Each row of a before or after table is a point. One or more steps were done to the points. Then noise was added and the rows were shuffled. The steps act on columns, c1 being the first. What was done? A step turns or swaps two columns, mirrors them in a line or flattens them onto one, adds a multiple of one to another, or multiplies or shifts one. Angles are multiples of 10 degrees, from the lower column toward the higher: turns from -170 to 170, lines from 10 to 170 but not 90. Use the fewest steps. Two steps may share a column if one is a turn and the other turns, adds or multiplies; they go together, in the order done. Otherwise the lowest column goes first.

Before (9 x 2):
[[ 0.7  0.3]
 [ 1.6  1.0]
 [ 0.2 -1.6]
 [-0.8  0.9]
 [ 1.7 -0.8]
 [ 0.9 -1.5]
 [-4.2 -1.1]
 [ 0.0  3.6]
 [-1.5  0.7]]
After:
[[ 2.7  2.3]
 [ 5.7 -2.4]
 [ 3.3  2.5]
 [-0.5 -3.4]
 [ 5.7  3.2]
 [ 4.4  0.9]
 [ 4.2 -5.1]
 [ 4.1 10.7]
 [ 5.1 -4.3]]
Steps: shift c1 by 4.0; multiply c2 by 3

Before:
[[-1.0 -2.0 -0.3  1.3  1.0 -2.2]
 [-2.9 -0.2 -2.7 -0.1 -1.6  0.0]
 [-2.2  0.7  2.9 -1.3 -2.5 -6.4]
 [-0.2 -0.8 -2.3  3.8 -2.4 -3.5]
 [-2.8 -1.0  0.9 -0.9  0.3 -2.0]
 [-4.2 -1.7  1.1  3.7 -0.9  0.5]
 [ 3.0 14.1 -1.6  0.8 -0.8  0.0]
 [-0.3  0.8 -1.0  4.6  3.3 -0.9]
 [ 0.7 -2.5  1.2  1.5 -2.1 -0.7]
 [-1.8 -3.3  0.4  0.4 -0.3 -0.2]]
After (10 x 6):
[[-3.1  1.2 -2.4  0.0  1.5  0.2]
 [-1.8 -0.5  0.8  1.8 -2.8 -0.5]
 [ 8.6 10.6 -1.8  0.5  3.0  0.0]
 [-3.0  2.5  2.9 -1.5  0.6 -6.7]
 [-0.9 -2.1  0.0  1.2  0.9 -2.1]
 [-3.2 -2.5  0.4  0.8 -0.1 -0.3]
 [ 1.9 -1.7 -1.5  4.1  1.9 -0.7]
 [-2.1  0.8 -2.8  3.8 -1.1 -3.1]
 [-2.0 -0.6  1.1 -1.3  1.8 -2.3]
 [-4.4 -0.6  0.6  3.3  2.1  0.5]]
Steps: turn c2 and c5 by 40 degrees; turn c1 and c5 by -50 degrees
